Each row is a point. The points of each table are mixes of a few directions, plus a little noise. Count the directions of each table, and those that both share. Where both have some left over, give the other angles between the two spaces (their principal angles), to ten degrees, smallest first.

First (7 x 2):
[[ -4 -92]
 [  3  53]
 [  2  12]
 [  1  44]
 [  3  58]
 [ -4 -86]
 [  1  10]]
Second (6 x 2):
[[ 56  -2]
 [ 48   0]
 [-74   5]
 [-27   1]
 [ 65  -4]
 [-69   4]]
Directions: first 1, second 1, shared 0; angles 90

First, 4 rows:
[[ 38 -95 -35]
 [ -8  20   8]
 [-13  33  12]
 [-16  41  15]]
Second, 5 rows:
[[ 17  33  47]
 [ -5 -10 -14]
 [ 10  19  26]
 [ 11  22  31]
 [-32 -64 -90]]
Directions: first 1, second 1, shared 0; angles 50

First (8 x 4):
[[ -9  -1   6  -1]
 [-30  -1  15   7]
 [  3 -12  32 -95]
 [ 16   1 -11   4]
 [-33   0  12  18]
 [ 20  -1  -7 -13]
 [ 13   6 -20  37]
 [ 20   7 -26  43]]
Second:
[[ 13  -1  -2 -16]
 [-22   2   3  26]
 [ 14  -1  -2 -17]
 [-16   2   2  20]
 [-29   3   4  36]
 [ 64  -6  -9 -78]
 [-24   2   3  29]]
Directions: first 2, second 1, shared 1

First (7 x 6):
[[ 45  34 -29  -2 -17 -12]
 [ -4 -15  -2  -3   3  -2]
 [ 57  10 -46 -10 -17 -21]
 [-30 -34  14  -1  13   5]
 [-56  15  54  17  14  25]
 [  8  -4  -8  -3  -1  -4]
 [-21  -7  16   3   7   7]]
Second, 8 rows:
[[-11  -1  -2  21   8   7]
 [ -7   4   2  18   4  -3]
 [ 19  56  40   7 -29 -95]
 [  4   1   1  -7  -3  -3]
 [ -6   4   2  15   3  -3]
 [-11 -20 -15   5  13  35]
 [ 11 -11  -6 -32  -5  11]
 [  1 -33 -22 -28   9  50]]
Directions: first 2, second 2, shared 0; angles 60, 60

First, 7 rows:
[[  4  10  -1  -2  13 -11   0  22]
 [ 61  -1 -10  23  31 -17  30  74]
 [ 35 -26  15  12 -20  27   9  14]
 [  5   4 -25  13  13 -13  14 -17]
 [-84 -21  12 -19 -28  -1 -10 -39]
 [  4  -4  15 -11 -17  -3 -40 -33]
 [-25  36  -9 -15   8  18  -3 -19]]
Second:
[[-95  27  -8 -32  27 -65 -22   1]
 [-15  -4  22 -15 -14   4 -20   6]
 [ -9  14  12 -12 -15  37  -6 -12]
 [ 22 -20  -3  16  -3   1  17   8]
 [ 38  11 -10   8  10  -2  -6  -7]
 [ 71 -34 -15  36   7 -17  21  14]
 [-14   6   0  -1 -12  41  17 -12]]
Directions: first 5, second 4, shared 4

First (8 x 9):
[[ 25 -29   8 -89 -45  48  19 -92 -42]
 [-53  13  -4  29  19   4 -15  -6  38]
 [ 22   9  22  60  55  10   1 -62 -34]
 [ 23 -12  10 -25  -5  25  10 -61 -33]
 [-24  10 -18  12  -9 -36 -11  95  43]
 [-18   0 -17 -19 -25 -18  -5  63  31]
 [ 22  -1   8   9  11   3   5 -17 -22]
 [  4   9 -10  22   1 -35  -5  82  20]]
Second (8 x 9):
[[ -7  -2   8 -12 -12 -22  -4  20 -19]
 [ 19   7 -23  31  32  59   9 -54  51]
 [-14  -4  17 -24 -24 -44  -7  41 -38]
 [ -5  -2   6  -8  -9 -16  -3  15 -14]
 [ 14   4 -17  23  23  43   7 -40  37]
 [ 29  10 -36  49  49  91  14 -84  79]
 [-12  -4  15 -20 -20 -37  -6  35 -32]
 [-24  -8  29 -40 -40 -75 -12  69 -65]]
Directions: first 3, second 1, shared 0; angles 50

First:
[[ 49   6   7  -1 -31  24 -12  41 -13 -23  -6]
 [-35  19   0  28  22 -26  15 -47  10  41  11]
 [ 31 -29   8   0 -13  24 -11   4  -9  -4   5]
 [-37  45 -14   3  33 -57  15 -33  11  22  27]
 [-54  51  -1  39   2 -11  25  -6  23  29 -32]
 [ -2 -35 -22  -1 -24  15  -6  17  -7   1 -44]
 [ 65   9  54 -33  27  12 -11  -2  -8 -41  95]
 [  4 -37 -65 -27 -15 -33 -20  11 -21  -3 -31]
 [-21 -32  33 -10   1  52   7  16  18 -26 -23]]
Second, 9 rows:
[[-60 -28  13 -47  32  38  12  17  26 -56 -16]
 [-29 -24   2 -39  25  19   2   7  11 -41   2]
 [-18 -28 -13 -64  38 -18  -7  -2   2 -44  29]
 [ 28  43 -19  22 -30 -43  -5  17 -12  28 -12]
 [ 46  20 -28  30 -24 -63 -14 -21 -26  55  16]
 [-21   6   8  -6   4   4   7  11  12  -9 -13]
 [-35 -37 -21   3   1  10   2 -15   3  11 -32]
 [ 48   8  20  52 -32  73  -2   9 -12   4  -5]
 [ 40  40  38  49 -13 -19   4 -23  -4  51  32]]
Directions: first 5, second 5, shared 4; angles 30

First (8 x 12):
[[ 16  28 -59  19 -41  30  49 -13  51 -10 -26   8]
 [-15 -21  44  -5  31 -33 -42  -1 -66  12  12  -3]
 [-32 -12 -80  -5  -3 -25   7  -8  23  17 -34  59]
 [  1 -17  70 -19  34  -4 -33  18 -24  -3  38 -27]
 [ 47  24  95  27 -11  23  -8  -9 -66 -18  23 -75]
 [  8  25 -78  28 -45  10  45 -26  25  -2 -46  25]
 [-25 -37  49 -37  51 -24 -47  26 -13   9  35   3]
 [  4   7 -39  -6 -13  22  30  10  66  -6  -4  11]]
Second:
[[ 14  46   8  31   0  66  89  38  66 -38   6 -21]
 [-34  16  44  34  56   1  40  37 -50 -11   3   3]
 [ 54  18  48  22 -45   8 -27 -42 -61  -6   2 -60]
 [ 12 -32 -50 -45 -33 -20 -54 -31  47  20   0  15]
 [-17  23  50  48  35  -3  32  15 -82  -8  -7  -7]
 [-19  -9  79 -22  67  19   3  60  15 -18  52 -22]
 [-10  -4 -43  -5  -7  -5  10  -4  26   6 -16  27]
 [-16  -6 -28  -1   4 -12   2   0   3   7 -13  23]
 [ -5 -38 -34 -37 -14 -42 -65 -31  -2  30  -6  24]
 [ 24 -13 -75 -24 -60  -9 -30 -44  45  16 -22  16]]
Directions: first 3, second 4, shared 3

First, 8 rows:
[[-37  48 -10  24  -4  38 -24 -11  14  23 -16  29 -28  -4]
 [-15  19  -4   9  -2  15 -10  -4   6   9  -6  11 -11  -2]
 [ 52 -67  14 -34   6 -54  34  15 -20 -33  23 -41  39   6]
 [ 74 -95  19 -47   8 -76  48  21 -28 -46  32 -57  55   9]
 [ -3   3  -1   2   0   3  -2  -1   1   2  -1   2  -2   0]
 [ 45 -58  12 -29   5 -46  29  13 -17 -28  19 -35  33   5]
 [-70  90 -18  45  -8  72 -46 -20  26  44 -30  54 -52  -8]
 [-47  60 -12  30  -5  48 -30 -13  18  29 -20  36 -35  -5]]
Second (10 x 14):
[[-54 -77 -44 -40   4  14 -21  45 -58 -37   1  21 -58   5]
 [-51 -49 -27 -66  -3   0 -46  53   9 -22  63  43 -28 -13]
 [-23  23   8  77  -9 -30 -12   0  -3 -62 -36 -12 -19  16]
 [ 80   8  18  -4  13  15  61 -61 -26  62 -38 -35  36  -2]
 [ 54  55  51  64   0 -31   3 -44  67  -1 -15 -17  53   1]
 [-57  17 -19   8 -11  19 -17  42  -3 -10   1  10 -25   7]
 [ -7  16  -8 -24   3  50  11  16   4  53  -4   1  10   1]
 [ 17 -35  11 -40  21  52 -26  28  65  42   8  29  37  -1]
 [ 53  25  21  16  -9 -63  29 -65 -13 -10  14 -25  17 -13]
 [-11  18 -11   8 -12 -26  17 -13 -40 -17   5 -14 -23  -3]]
Directions: first 1, second 5, shared 0; angles 40

First (8 x 18):
[[ 47  40   7   9  -8 -61  86  55 -52  20  63 -19   1   1 -22  61 -38 -67]
 [ 19  16   3   4  -3 -24  34  22 -21   8  25  -8   1   1  -9  24 -16 -26]
 [  2   1   0   0  -1  -3   4   2  -3   1   3  -1   0   0  -2   3  -2  -3]
 [-16 -13  -2  -3   2  21 -29 -19  18  -7 -22   6   0   0   8 -21  14  23]
 [-54 -45  -8 -11   8  68 -95 -62  59 -23 -70  22  -1  -1  24 -67  42  75]
 [ 19  15   3   4  -3 -24  34  22 -21   8  25  -7   0   0  -9  24 -16 -27]
 [ -4  -3   0   0   1   5  -7  -5   4  -1  -5   2   0   1   2  -5   3   5]
 [-14 -11  -2  -2   2  18 -25 -16  15  -6 -19   6  -1   0   7 -18  11  19]]
Second (9 x 18):
[[-14 -27  -4   5 -24  31  30  -6   3  -9  42  89  50  15  39  -7 -10 -21]
 [  2   7   1  -7  20  43   8  29  21  -3   5  17  -1 -13  15  15 -10  -5]
 [  6  -3 -49  38 -14 -37  -8 -14 -21  17 -20 -90 -16  17 -61 -32  23  19]
 [ 18   4 -14 -19  14   4  -2  13  -4  23 -27 -48 -44   1 -21  -7  14   7]
 [-15  -3  18   8  -8  20  10   2  16 -21  24  61  36  -6  37  17 -21 -11]
 [ -2  20  -6  30  24 -39 -32  -4  -9  -7  -8 -65 -11 -10 -47  -8  16  18]
 [  1  10 -13  19  -9 -27 -10  -7  -2   4 -27 -65 -17   1 -26   0  -1  17]
 [ -8 -21  16 -13  13   3   4 -11 -15 -10  52  87  38   8  15 -19  20 -24]
 [ 11  16  49 -58 -13   3   5   0  12   3 -41  15 -39  -6  51  39 -31   1]]
Directions: first 1, second 5, shared 0; angles 90

First (9 x 20):
[[ 29 -74  18 -40  31 -39  16 -32  21  16  23  28  39   5  17 -45 -25   4
  -22 -15]
 [ 11  95  65   7 -57 -36  36 -14 -14 -64 -43 -12  33  43  53  59  -9   4
  -10  37]
 [  2 -13 -12  26  -4   8 -15   8  -7  -5  13 -11 -22 -19 -15 -31  15   1
   26  -1]
 [-48  25  25 -70   9  67  28 -20 -47 -13 -77  40  -7 -39  47 -16 -24   7
  -18  15]
 [ 24  -2   4  21 -10 -38  -1   1  20  -3  23 -13  16  24  -6  13   3  -1
    1  -2]
 [  3 -32 -16  -5  18  -2  -7   1  10  21  18   5   0  -4 -14 -13   0  -2
   -3 -13]
 [ -7  12 -38  23   6   6 -22  27  15  26  18 -17 -18  13 -34  40  15  -8
   -2 -10]
 [ -7  10 -32  25   2  10 -21  23   9  18  15 -18 -20   5 -30  26  15  -6
    5  -7]
 [ -6 -22 -18  12   5  21 -15   6 -10   6  10  -2 -22 -26 -18 -35  11   1
   20  -5]]
Second, 8 rows:
[[-12 -46 -24 -19  24 -10  11 -14   5  -2  -5  32  -4 -14  -7 -32  13  -6
  -11 -16]
 [ -6 -38 -36 -37  11 -21   5 -25  18 -19 -19  18  32 -20   5   2  10 -15
  -46  21]
 [-20 -11  17 -32 -36  -6   7 -33  30 -33 -15  18  19 -50  22 -21 -19 -11
    8  25]
 [ 31  45  10  43  42  16  23  58 -31   8  -9 -34  -1  53   7  49 -14  33
   -5 -12]
 [-42  -2 -37 -59 -11  15  -1 -23  -3   7 -17  22  -7 -51   1 -36   4 -35
  -33   7]
 [  2  23  39  39 -19 -19   4   5   1   4  22   8 -31  40 -10   3   9   8
   46 -34]
 [ 35  46  32  62 -20 -15 -26  21  -9  18  32 -39  -7  71 -16  57  13  14
   26  -6]
 [ 12 -18  -1   3  10  39 -23  11 -12  17  10 -25   0 -30  -3 -22 -16  12
   14  15]]
Directions: first 4, second 6, shared 1; angles 30, 40, 50

First:
[[-24  14  16  11  -5 -31  10  13   8 -32 -15  -4   8  -5  -8  14 -13 -28
  -20  13 -14  10 -83 -15  27  -3   3  11  25   5  26  17]
 [ 14   9 -28   1  -5   9  -9  -6 -27 -21  -1 -15  -4  46  29  -2   2  27
   29 -16 -10 -14  52 -14   2   6 -23  -8 -27 -32 -13   8]
 [  0 -26  23 -16 -17 -15  20  10 -47  -9 -38   2  42 -68 -60   1  39 -51
  -16  33   5  -2 -95   6  33 -12 -10  55  40  41 -29  -2]
 [-12 -19  13   0   4   2  -9  10   9  21   6  20 -10 -21  35  25 -18  -2
   -8  -5  20  33   0   3 -18  19  25 -25   9 -36  39  -2]
 [  6  23 -27   6  11  18  -8 -17  32  15  29 -15 -23  50   8 -28 -10  37
   15 -18  -7 -26  78   6 -21  -8  -7 -12 -38  11 -13  -6]
 [-10  29 -35   6   4  11  -6 -17  30  15  27 -29 -20  59   4 -35 -12  31
   15 -14  -9 -38  64   8 -17 -12 -16  12 -45  19  -7  -3]
 [ 27  -2   7   0  13  17  -4  -7  17   9  14  19 -11  -2   1  -1   2  19
    2 -10   2   8  45   4 -15   2  12 -38  -1  -2 -16 -10]
 [-25 -26  12 -11 -15 -14   6  14 -30   9 -23  -2  22 -46 -12  12  10 -37
  -12  21  16   9 -69   7  11   3   0  44  22   4  16   1]
 [ 23  -3  18   2  10   5   0   1   8  -7   2  24  -4 -13   2  13   0   5
   -6  -4  -1  21   6  -5  -2   5  15 -40  16 -10  -5  -3]]
Second, 9 rows:
[[-21  16  23  12   5 -22  11   5  41  -7   2   3  -3 -13 -26   0 -15 -25
  -27  12  -7   5 -63  -1  10 -13  15   3  20  31  21   5]
 [ 57  10  19   8  15  14   4 -16  19 -15   8  24  -4  -5 -42 -13  19   9
    6  -4  -7  -8  39  -4   3 -18   3 -43   4  29 -52 -12]
 [  0 -12  -7  -9  -1   8  -4   3 -17   9  -2   2   2  -3  18   6   4   8
    4  -4   3   7  15   3  -7  11   0  -1   0 -17   0  -3]
 [-54  23  -7  21 -19 -40  -1   5  12 -19 -10 -36  -2  27  -5  -5 -26 -35
    1  12   3 -27 -63 -13  20 -15 -17  53 -17   7  49  21]
 [  3 -61  -4 -44   9  40  -3  20 -46  54   1  37  10 -56  70  41  12  30
  -16 -11  13  71  28  28 -35  53  35 -31  35 -61   7 -17]
 [ 16  17 -16  14 -11  -5 -10 -15 -15 -25  -4 -22  -4  40 -15 -21   6   1
   35  -4   3 -43  37 -17  11 -18 -33  15 -37   1 -18   7]
 [  6  -1  -1  13 -18 -12 -12  -6 -26 -21 -14 -11   0  13  -3   1   1 -17
   31   1  20 -23  10 -18  10  -8 -22  14 -25 -21   8   8]
 [ 16  13 -10 -24  35  34  22  -3  44  29  32  16  -3  -1  -7 -18  11  51
  -40 -11 -45  23  29  31 -18   5  26 -35  27  49 -50 -18]
 [-25  -5   1   8 -15 -18  -7   7 -12  -6 -12 -10   2  -2  11  10 -11 -24
    6   6  15  -4 -31  -9   6   2  -5  23  -6 -20  34  10]]
Directions: first 5, second 4, shared 3; angles 60

First (11 x 32):
[[ -8   1  -1 -11   5   3   3   6   8 -20   3  -2  15  -4  -6   0   3  15
   11   4 -14  -4  -5  -7  -7  -6  16   3   9   8  11  -7]
 [-17 -15  20 -28  23   6  28 -11  16 -18   1 -11  31 -20 -10  -5   3  25
    0  15 -48 -11 -16 -22 -20  38  17 -17  22  51  -4 -29]
 [-17 -11  12 -19   5   1  21   6  19 -22  -3 -16  43 -12  -4  -6  10  33
   -3  12 -42  -9  -7 -10 -14  20  22  -1  23  28   1 -27]
 [ 22  23 -22  14  10   6 -33 -13 -29  15  15  38 -74  14 -10  14 -21 -49
   31 -15  63  12  -1   2  12 -43 -20  -3 -35 -32  15  44]
 [  6  -6   6  14 -11  -6   2  -4  -5  26  -8  -7  -5   4  13  -3   1 -11
  -24  -4   7   3   7  11   9  18 -19  -2  -4  -5 -18   1]
 [-10   2  -2 -18  12   6   3   3   9 -28   7   3  13  -7 -13   2   1  17
   21   5 -17  -5  -9 -13 -11 -10  22   1   9  12  16  -7]
 [-10 -24  20  12 -33 -15  26  17  19  17 -26 -44  64  -3  29 -17  23  32
  -59   7 -39  -5  16  19   5  48  -5   8  23   7 -33 -34]
 [ 14   0  -1  25 -18  -7  -9  -2 -13  35  -8  -1 -20  11  16  -2  -2 -23
  -25  -9  27   8  12  18  16   5 -28   2 -14 -23 -18  13]
 [-15 -14  17 -21  14   3  23  -5  15 -14  -1 -12  31 -16  -6  -4   5  24
   -4  12 -41  -9 -10 -16 -15  32  14 -11  20  39  -4 -27]
 [ 24  21 -22  22   0   2 -35  -9 -30  23  10  32 -70  18  -2  11 -17 -49
   20 -17  65  13   6  10  16 -42 -25   2 -35 -41   9  44]
 [  9  22 -27  10  -7   1 -30  13 -12 -13   9  21 -28  15  -7   9  -5 -14
   31 -10  40   8   5   8   9 -59   6  17 -18 -44  25  30]]
Second (9 x 32):
[[  5 -21 -27  12   9  -2  13   2 -13  13   5 -40 -17  -5  13  -5 -29  -1
  -32 -18   6  26 -33  -5  -2 -24  32 -10 -28  16  -4 -12]
 [-17  23  -3 -12  -4  -2   4   7  16  -4  -1  22  26  -7 -11   6  -1  20
   28  24  -4   7 -12 -16  -6 -19   5   5   4   0  29  -4]
 [  5 -28   6   1  -3  24 -14 -16  10  -1 -10   6 -26  -8  -2  -4   3   9
   20   7   0  -6  17 -17  -4  11   8  25   0  -9   3 -28]
 [ 23 -63  15   1  31   7   2  -8 -17 -29  13 -24 -31  -1  -1 -10  16  17
   -7 -19 -16  11 -30 -16  -5  23  39  10 -24   2 -26 -14]
 [ 14  -1  17 -15  18  -7   6  -6  -9   4   8  10  -6  22   3  -9 -18 -14
   -5   2  11   6  14  12  12  31 -18 -19  -5  -6 -18  34]
 [-11  21 -11  28  -9 -14  -7  16 -12 -26   9 -11  27 -19  -6  21  75 -17
  -17 -37 -27 -43 -18  13 -10 -22  -4  -1  17  26  -5  -4]
 [ 12  -3 -23  -4  28   4  10 -17 -13  35  11  -2 -28  13  12 -12 -49 -39
  -10  -9  30  13   5  -7  11   3  -6 -31 -31  23   1  21]
 [ 11 -22  39 -19   2  14 -12 -13  11 -14  -8  26 -13  12  -8  -8   4  17
   29  23  -2  -3  31  -3   4  44 -12  20  13 -31 -11   1]
 [-43  95 -14   7 -72 -22  -2  34  29  22 -28  13  69  -7   1  22   0   8
   -5  28   2 -12  27  39   0 -48 -44   1  54 -20  30   6]]
Directions: first 3, second 6, shared 0; angles 30, 30, 70
